Each row is a point. Two turns around zero, p and q, are shown by what they do to some points. Where does a point land after both, in the order given? Backwards means that the second turn is done in reverse. Each puzzle has new turns, and all numbers are rounded.

Turn p:
[-0.25 -0.16] => [-0.18 -0.24]
[0.41 0.07] => [0.36 0.21]
[-0.16  0.09] => [-0.18  0.03]
Turn q:
[ 0.04 -0.23] => [-0.01 -0.23]
[-0.40 -0.32] => [-0.46 -0.23]
[0.06 0.09] => [0.08 0.08]
[0.08 0.30] => [0.14 0.28]
[0.21 0.17] => [0.24 0.12]
Where do these land?
q, then p: [-0.05  0.44] => [-0.12  0.43]
p, then q: [ 0.01 -0.38] => [ 0.07 -0.37]
p, then q backwards: [0.13 0.10] => [0.06 0.15]
q, then p: [-0.08 -0.16] => [-0.05 -0.17]

Turn p:
[-0.18  0.28  0.19  0.01] => [-0.19  0.27  0.12  0.14]
[-0.06  0.08 -0.18 -0.36] => [-0.18  0.08 -0.08 -0.36]
[ 0.31 -0.27 -0.47  0.20] => [ 0.36 -0.31 -0.44 -0.07]
[ 0.00  0.03 -0.02 -0.03] => [-0.01  0.03 -0.02 -0.03]
[-0.07 -0.31  0.16  0.36] => [ 0.08 -0.32  0.10  0.37]
[ 0.00  0.19  0.34 -0.17] => [-0.06  0.25  0.33 -0.03]
Turn q:
[0.15 0.23 0.02 0.04] => [ 0.10  0.26  0.02 -0.01]
[-0.39  0.22 -0.14  0.10] => [-0.35  0.13 -0.29  0.09]
[ 0.31 -0.12  0.29  0.25] => [0.29 0.01 0.31 0.28]
[ 0.43  0.18  0.35 -0.19] => [ 0.24  0.28  0.46 -0.17]
[-0.08 -0.23 -0.41  0.07] => [ 0.08 -0.28 -0.38 -0.01]
[-0.22 -0.01 -0.01 -0.15] => [-0.23 -0.07 -0.03 -0.11]
[-0.21 -0.27 -0.10 -0.12] => [-0.15 -0.33 -0.08 -0.08]
Where do these land?
p, then q: [-0.07  0.32 -0.06  0.43] => [ 0.12  0.26 -0.35  0.30]
p, then q: [-0.13  0.01  0.24 -0.09] => [-0.19  0.04  0.18  0.11]
q, then p: [ 0.10  0.10  0.20 -0.18] => [-0.06  0.17  0.24 -0.04]
p, then q: [-0.06  0.02  0.07 -0.09] => [-0.11  0.02  0.06 -0.01]
p, then q: [ 0.02  0.41 -0.13  0.25] => [ 0.08  0.34 -0.34  0.08]
p, then q: [ 0.17 -0.39  0.11 -0.17] => [ 0.11 -0.27  0.35 -0.12]
q, then p: [-0.02 -0.47 -0.44 -0.15] => [ 0.13 -0.52 -0.13 -0.37]
